Each row of a before or after table is a point. One or more steps were done to the points. Then noise was added and the rows were shuffled. The steps act on columns, c1 being the first. Name the steps. A step turns or swaps two columns, mirrors them in a line or flattens them onto one, adds a multiple of one to another, or multiplies or shifts one. Angles are multiples of 10 degrees, from the lower column toward the higher: turns from -170 to 170, lines from 10 to 170 but not 90. Use the fewest steps. Two steps may share a column if one is a turn and the other turns, adds or multiplies; they go together, in the order done. Otherwise the lowest column goes first.

Before (8 x 3):
[[-33  -3 -44]
 [ 47  -5  13]
 [ 41 -46 -10]
 [-32   2 -28]
 [-84  11 -21]
 [ 15 -35   5]
 [-22  26 -23]
 [ 12  15 -21]]
After (8 x 3):
[[ 36 -23  -8]
 [ 35 -49  -4]
 [-15  -1  35]
 [ 80 -16 -14]
 [ 24 -17 -29]
 [-11 -12 -14]
 [-51  12   7]
 [-41 -19  40]]
Steps: multiply c1 by -1; turn c2 and c3 by -80 degrees

Before (13 x 6):
[[-17   5  23   1   6   8]
 [ 58 -39  50  21 -17 -31]
 [ 30  22  49   1 -14  38]
 [ 11  30 -61 -76  35 -40]
 [-14 -34 -30  22 -29 -15]
 [ -9   2 -17  31   0 -21]
 [-16 -15 -51 -12 -39 -34]
 [  3   9  15 -64  31   3]
 [ -9 -30 -12  53  34  16]
 [ 32  73 -32  22  42 -15]
 [-18  20 -28 -15 -14 -34]
 [-20  60 -24   4   1 -32]
 [ -1 -19 -35 -32 -21 -31]]
After (13 x 6):
[[ 17  73 -32  22  51 -16]
 [  5 -20 -35 -32 -17 -31]
 [-18 -29 -14  53  28  15]
 [ -4 -16 -51 -12 -43 -34]
 [ 62 -40  50  21   5 -31]
 [ -2  30 -64 -76  37 -39]
 [-21  60 -25   6  -5 -33]
 [ 36  21  49   3  -3  39]
 [-19   6  22  -1  -1   8]
 [ -5  10  15 -62  30   3]
 [  0 -32 -30  20 -33 -13]
 [-12  19 -28 -14 -20 -34]
 [ -9   3 -17  29  -3 -20]]
Steps: turn c1 and c5 by 20 degrees

Before (11 x 9):
[[-50 -25 -25 -48  21  11  11  36  10]
 [ 85  25  16  32 -26 -27 -17   1 -12]
 [ -7 -10  -3  56   8   0  -9  37  13]
 [-45 -19  12 -16 -40  18  52  -8 -16]
 [ 36  20 -45 -10  26  -8 -62  31 -67]
 [-33  19  21  51  -4 -27  31  -3  24]
 [-17 -42 -20  46  46  34   6  -3   7]
 [ -1  34 -39 -16 -35  39  17 -31  10]
 [-38   7 -15   6  34   4  57  31  10]
 [  5  26  17   7 -27  38  12  12  -6]
 [  2  37  50  13   2  -5   4 -51   6]]
After (11 x 9):
[[-17 -42 -20  41  89  36   6  -8  57]
 [-47 -21 -23 -45  50  16   9  38  59]
 [-36  20  23  46 -22 -18  35   0  73]
 [ -1  34 -38 -13 -68  46  17 -33  63]
 [ 38  20 -40 -12   8 -30 -62  30 -17]
 [ -6  -8  -1  58  21   0  -5  38  64]
 [-36   7 -14   4  30  22  55  30  60]
 [  2  39  51  12 -36   0  -1 -51  51]
 [  4  33  21   4 -55  45  10  12  43]
 [-49 -18  12 -19 -21  34  49  -7  32]
 [ 86  29  14  33 -49 -28 -16   0  39]]
Steps: add -1 times c2 to c5; add 0.3 times c7 to c6; shift c9 by 50
